Each row is a point. Before rounding, the points of a table are all equally far from one centre. They may lie mostly on one side of it. Where is the centre, to within rounding?

Points:
[[-51 -40]
 [-29  46]
 [-60  41]
 [ -7  34]
 [-49  46]]
Centre: [-38   2]

Points:
[[-21  19   1   1  19 -10  20 -11]
 [ -2  -6  21 -53  -4 -14  -1 -30]
 [-17 -55  -1 -15  28 -11  -1 -41]
 [  8  -4   0 -58  -2  -6 -31 -24]
 [  7 -16  -2 -49   5  -7  19 -28]
 [ -7   6  10 -60  -4 -16  -8  13]
 [  9 -16   5 -28  -9  15 -20 -37]
 [ 17   0  30 -22  35 -28 -20 -23]
 [ 14   8  17 -48  -2  -4  -6 -12]
 [-33  13  23 -34  16 -28  12   0]
 [-43  13   9 -50   6  -7  -4  -5]]
Centre: [-13 -17  -3 -19  16 -15 -16  -5]

Points, 21 rows:
[[ 31   9 -27 -29 -15  21 -32   7  11 -30 -18  -6  45   9]
 [ 46  18 -23   5 -12   4 -26   5  -1 -19  -2 -16  22  -7]
 [ 41  -3  -6 -17 -27  13 -21 -15  28 -20  10  25   1  24]
 [ 37  25  -6 -13  -8  51 -38  14  16  -7   4   5  13  18]
 [ 35 -26 -23   9   6   1 -28  21  20  -3   2  -3  30   4]
 [ 42   8 -18  19  10 -11 -27   8  26  -9  13 -16  38  22]
 [ 36   3 -23  -4  -1   1  24   3  18 -22   6   6  14  17]
 [ 50 -16 -15  -3  -7  -7  -3  -1  16 -33  -8 -12  29  30]
 [ 44  10 -10   8   6  -3 -38   2   9  17  20   5  20  23]
 [ 45   0 -12   6   5  11   2  -3  -7 -15   9  11 -13  14]
 [ 55 -20 -21 -24   9  20 -20  -1  18 -20  -1  10   1  33]
 [ 43  -2 -32  -6  18  17 -20   7   1 -21  28  -8  13  -9]
 [ 42  13 -25  19 -10  10 -24  17  -8  -7  15  -6  16  19]
 [ 60  27 -16 -17  -2  21 -25   5  10  -7   5   5  13  31]
 [ 43   2 -17  -2 -16   7 -11  22   7 -38  14 -28  34  15]
 [ 43  17 -12 -40   6   0 -48 -23  17 -17   7  14  23  26]
 [ 27  -7  -9 -10 -27  20 -12  12  -9 -23  28  19  15  37]
 [ 40 -18  -8 -29  -2   6  -7 -12  -8  -8  12   2  10  -8]
 [ 43 -20 -12 -11  -7  17 -47  27  18 -33  29  -4  18  20]
 [ 24 -20 -21 -14 -17  23 -45  -7   0 -35 -11  10  25   3]
 [ 38  -3   5   2 -14  21  -4  22  18 -11  15  16  37  15]]
Centre: [  9   5  -1 -14   8   7 -25   4  12 -22   5  -6  12  22]

Points (29 x 24):
[[-37 -14 -24 -33 -13  17  -3 -18  18  22   3  14  51   6 -23  22   4  -5
   20  18   0   3 -22  29]
 [-49 -23  -5  -2 -17   3 -14 -21 -11   7 -16  -4  56  -3 -28  11  -2  10
   47  28  21  -5   5  39]
 [-35 -11 -16 -25 -33   5   0  14  -7  15  -5  -9  38   9  -5  19 -24   2
   36  18  -1 -23 -30  32]
 [-35  -8 -19 -15 -19   1 -19  -2  -6  19   6  -1  55   2   7   2 -22   6
   32  22 -11 -14 -37  22]
 [-30  -8 -32  -7 -13  21  -4   0  -1  21   5   6  46   0 -22   7 -21  -1
   46  26 -12  -2 -27  19]
 [-40 -13  -4 -17 -15   2 -14 -35  -9  18  -1  -7  47  25  -4  24   6  -1
   28  11   6 -24 -37  24]
 [-41  -9  -8  -7 -17  14  11 -13 -14  41   5  12  50   1  -9  13  -1  -8
   46  11  17 -18 -17  17]
 [-28 -17  -7 -28 -12   6   1   2   9  12  -8  -1  50 -16 -19  30   1  -7
   48  28 -10   6 -33  16]
 [-41 -25 -14 -36 -17  10  -7 -19  12   7   0  -6  40   7  -7   9  -5  -2
   51  21   2  -2 -42  14]
 [-45 -23 -17 -25 -28  -5 -10 -27 -18  15  -1   2  43  -4 -25  19 -13   7
   45   4 -17  -2 -15  17]
 [-42 -17  -9  -4 -23   2 -17 -27   1   7  -8  -5  51  -5   2   3   6 -10
   46  31  -3  13 -30  25]
 [-38 -24  -8 -13   3   9 -17 -42  -8  10  -8   9  46   3  -1 -10  16   9
   44  18  -9  -3 -26  10]
 [-39 -31 -23 -26  -1  -3  -8  -2   3  20  -4  12  32  18   2  12   2  11
   60  11  -7 -14 -24  20]
 [-44 -24 -13 -17 -14   9 -12 -19   4 -16   7   8  43  17  -2  28  -7  10
   45  24  10   2 -30  42]
 [-51 -18 -27 -23 -16   9   0  -3 -13  33  11   1  24   0   8  21   0  -4
   37  12  -1 -26 -23  27]
 [-29 -15 -28 -24 -15   3  10  -6  11  22 -10  14  44  -1 -17   7  -9  16
   59  20  14  -9 -17   8]
 [-56 -14 -14 -30 -14  20 -15 -17  -6  15  -6 -10  41  10 -10  -8  -3   1
   19  33   4   6 -30  26]
 [-37 -24 -11 -20 -23  18  -8  -6  -9  16   4  -5  47 -10   1   6 -10   7
   47  38  35  16 -22  32]
 [-39 -12 -21 -39 -29  14 -15 -10   3  22 -12  -5  46   2  -8  26 -11  -4
   46  14  12   6 -15  10]
 [-32 -24 -18 -17 -27  20   9  -2  14  12  -1  -4  53  -5   6  28  -5   7
   38  20   5 -14 -28  27]
 [-24 -26 -18 -22 -16   8  -4 -10 -11  18 -17  -4  38  -8  -4  -9   0  -3
   50   8  -3  -6 -40  36]
 [-37 -11 -12 -21 -26  29  -7 -10  -7  16  -1   0  46  -4   7   8 -22   6
   28  35  -7 -21 -23  32]
 [-45 -21 -14 -25 -32   4 -13  -7 -21  22  12  10  30  11   0  21 -31  -7
   29   0  -6   0 -22  -6]
 [-39 -14  -2 -32 -19  19 -16 -16 -22   3  -9  20  38  -9   0  14 -20  -3
   44  29 -12  -7 -24  31]
 [-29 -25 -19 -32 -16  12 -22  -7 -13  33   8  -4  56  -3 -27  13 -12  -7
   43  22  -7 -19 -15  10]
 [-37 -29 -17 -16 -16  20 -13 -26  -1  16 -25   9  29  12  17  10 -22   5
   49  29   8 -11 -21  12]
 [-42  -2 -12 -17 -24  18 -11  -9 -13  27   3   1  40 -11   1  -5 -18   5
   45  39  -3  -6 -17  18]
 [-29 -15 -14 -14 -25  11  -6  -7 -18  22 -14   6  58  -9 -15   8   0   5
   45  43  -2   8 -15  28]
 [-42  -6 -24 -25  -8  12 -21  -9 -19  11   1  -2  43  11  -3  -7  -2  -1
   48  21  -9   3 -37   8]]
Centre: [-14 -21  -7 -14   3  -5   0 -11 -10  -2   4  -4  28   2  -4   9  -9  -8
  18  19  12  -3   3  13]

Points:
[[  4 -20   2  -5 -45  -6  -9 -30 -13   0  14  21  33 -38 -19  24  37 -10
  -23   4 -29   0  -2 -20]
 [ -7 -24  -9   4 -45   0 -10 -50 -12   5   1   8  57  -7 -16  28  21   6
   -5   1  -1   0   5 -20]
 [-11 -17   0 -11 -37  -5   4 -41  -4 -15  11  20  31 -39 -32  20  21  -7
   -5   3 -17  -7  13 -23]
 [ -8 -19   2   5 -30   2  15 -47 -16  -9  13   3  19 -11  -5  25  38 -16
  -24  -1 -15  31   7 -26]
 [-22 -13   8  -9 -30   6  -1 -56 -11   0  18  23  36 -13 -19  25  33 -23
   -5  -7 -12  16  16 -21]
 [-11 -24  -4   3 -23   0  -3 -24 -14 -19  10  24  31  -6 -14  22  12 -18
  -37 -16 -17   6  22 -22]
 [ -6   1  -2   3 -25  20   4 -43  -5   1  16  37  36 -15 -14  31  26   0
  -29 -10 -13   8  12  -1]
 [-12  -8  -1   5 -36   2   3 -53 -10 -21   5  15  19 -11 -12  23  24  -7
  -22 -14 -24  29   6 -23]
 [ -2 -12   1  -9 -43   9  -8 -53 -10   2  18  17  37 -27   2  12  28  -7
  -21   0 -30  11 -19 -23]
 [-13 -24 -15  -2 -35   5 -15 -31  -9  -5  23   9  21 -26 -13  23   0   3
  -12  13 -24   2   7  -9]
 [ -6 -23 -18  -1 -36 -17  -4 -44  -6 -13  14   7  14   1 -22  35  15   9
  -15  -3 -27   4  -5 -11]
 [-20  -8  -3 -12 -41  12  -5 -32 -12 -11  12   8  37 -30 -26  18  15   7
  -11   2 -13  14  17 -27]
 [-14  -5 -12  -3 -27  16  -3 -60  -6   2  10  26  28 -11  -9  17  30  -5
  -30 -14 -11  25   4 -26]
 [-13  -9  -1   3 -47  10   7 -40 -19 -15  26  15  18 -18  11  24  32   2
   -7  -8 -27   4   0 -12]
 [ -5  -9   2  -1 -25   4  -4 -33 -15   2  21  15  21 -10 -14  43  27  -6
  -33 -12 -11  10   3 -47]
 [ -9   4   6   7 -28  10   7 -40  -7  -6  21  26  38 -10   0  38  43  -3
  -19   0 -27   0  -5 -29]
 [-12 -15 -15  19 -20 -21 -10 -35 -11 -16   5  13  17 -15 -24  14  34  13
  -27  -3 -32  12  18 -20]
 [ -9 -18  -9 -13 -26   2   0 -51 -23  -2  15   5  34  -3 -27  27  21 -20
  -21  10  -3  18  -4 -34]
 [  0 -21  -7  -2 -23  10  10 -24  -1  -1  14  17  29 -16 -17  24  13   1
    4   0 -34  33  14 -27]
 [ -5  -2   2 -24 -34  14 -18 -24  -5  -9  21   7  24  -9 -36  27  24   1
  -12   7 -25  -5  13 -25]
 [  4 -22 -11   3 -27   8  -5 -22  -5 -21  18  22  31  -8 -17  13  33   2
  -28  -2 -31  14   5 -34]
 [  3   3  11  -9 -20  14  -9 -28 -31 -32   4   6  21 -23  -8  26  18   2
  -25  -7 -22  13   4 -26]
 [ -2 -25  -6  -4 -33   7   5 -50 -11 -12  19   6  27 -24 -13  29  34  10
   -1  -3 -19  -3  -2 -29]
 [-26   7   8 -10 -34  -4   8 -50 -15  -5  21  11  37 -15  -2  25  27   0
  -16  -4 -27  28  -8 -13]
 [  0  10 -18  -7 -44   4 -18 -43 -18 -20  23  16  12 -24   5  20  20  -2
  -13  -4 -21   9  -3 -15]
 [ -6  -5  -5  -1 -24   8 -10 -51 -27  -8   0  13  30  -4  -2  43  18   3
  -20 -10 -23   9   6 -22]
 [-19 -12 -27 -17 -29   8 -17 -20 -13 -28   6  14  21   1 -24  20  36  -1
   -3   0 -31  22  -1 -14]
 [-15 -11 -13   5 -37   8 -10 -40 -35 -23  23  19  26  -5 -20  20  22   8
  -15 -12  -7  18  -4 -12]]
Centre: [ -8   3   1   2 -13  -7  -3 -16  -7   9  -4   9  19  -6  -9  -1  25  -8
   0  -7  -1  -1 -12 -13]
